Rows are points. Each copy is the shape, with its points in the same order, stretched, turned, moved and blurred by noise. Some copies are also mirrored. Which?

Shape (7 x 2)
[[ 13  19]
 [ -6 -48]
 [ 34  25]
 [-37 -28]
 [  0 -41]
 [ 37  -4]
 [-24  28]]
Copy 1 (7 x 2)
[[-20  24]
 [ 33 -18]
 [-40  21]
 [ 45  15]
 [ 26 -14]
 [-27  -7]
 [  7  54]]
Copy 1 is: mirrored
Copy 2 (7 x 2)
[[ -2  21]
 [  4 -50]
 [ 12  35]
 [-30 -41]
 [  9 -39]
 [ 29   8]
 [-41  16]]
Copy 2 is: only turned
Copy 3 (7 x 2)
[[ 14   5]
 [-43 -22]
 [ 21  23]
 [-14 -53]
 [-37  -5]
 [-12  24]
 [ 34 -27]]
Copy 3 is: mirrored
Copy 4 (7 x 2)
[[ -2   4]
 [ 17 -56]
 [ 14  23]
 [-26 -60]
 [ 18 -48]
 [ 31   3]
 [-42 -15]]
Copy 4 is: only turned

Shape (8 x 3)
[[ 42 -26  -9]
 [  7 -37 -15]
 [ 18  35  43]
 [-27  13   1]
 [ 34 -32 -31]
 [-12 -11   6]
 [-11   0  27]
 [ 15   6  27]]
Copy 1 (8 x 3)
[[ 48  28  -9]
 [ 16  28  24]
 [ -7 -42 -32]
 [-34  -1  12]
 [ 44  46   7]
 [ -5   4  21]
 [ -8 -23  13]
 [ 10 -13 -13]]
Copy 1 is: mirrored
Copy 2 (8 x 3)
[[ 51 -12  -2]
 [ 49  12  29]
 [-25 -31 -16]
 [-13  24  10]
 [ 60   7  -1]
 [ 12  10  24]
 [ -3  -5  26]
 [  3 -19   6]]
Copy 2 is: mirrored
Copy 3 (8 x 3)
[[ 36  17 -31]
 [ 23  39  -5]
 [ 14 -53  31]
 [-19  -4  32]
 [ 26  31 -40]
 [  3  13  28]
 [ 12 -10  38]
 [ 18 -19  24]]
Copy 3 is: mirrored

Shape (9 x 3)
[[ -3 -10 -14]
 [ 12  21  13]
 [-24 -10 -37]
 [ 18 -17  23]
 [ -1 -10   2]
 [ 18  -3 -32]
 [  5  -6 -32]
 [ 22  19 -18]
 [-22  47  23]]
Copy 1 (9 x 3)
[[ -4   7 -22]
 [ 10  -9  13]
 [-28  34 -30]
 [ 21 -35 -16]
 [ -3  -8 -19]
 [ 19  20 -14]
 [  2  22 -20]
 [ 20  21   6]
 [-28   2  33]]
Copy 1 is: only turned
Copy 2 (9 x 3)
[[  7 -15  -2]
 [-10  44 -13]
 [-17 -41   4]
 [ 44  21  -4]
 [ 13   1   3]
 [ -2 -18 -37]
 [ -7 -25 -18]
 [-24  18 -35]
 [-51  55  19]]
Copy 2 is: only turned
Copy 3 (9 x 3)
[[  1 -27  -6]
 [  9   8  16]
 [-12 -47   4]
 [ 11   1 -29]
 [  0 -17 -14]
 [ 30 -33  13]
 [ 13 -34   9]
 [ 32  -8  32]
 [-30  16  35]]
Copy 3 is: mirrored
Copy 4 (9 x 3)
[[ 19   3 -15]
 [ -8  26  11]
 [ 60  -5 -18]
 [-34   0  -6]
 [  7  -1  -5]
 [ 10  29 -23]
 [ 23  16 -23]
 [  2  42  -8]
 [ 32  16  42]]
Copy 4 is: mirrored
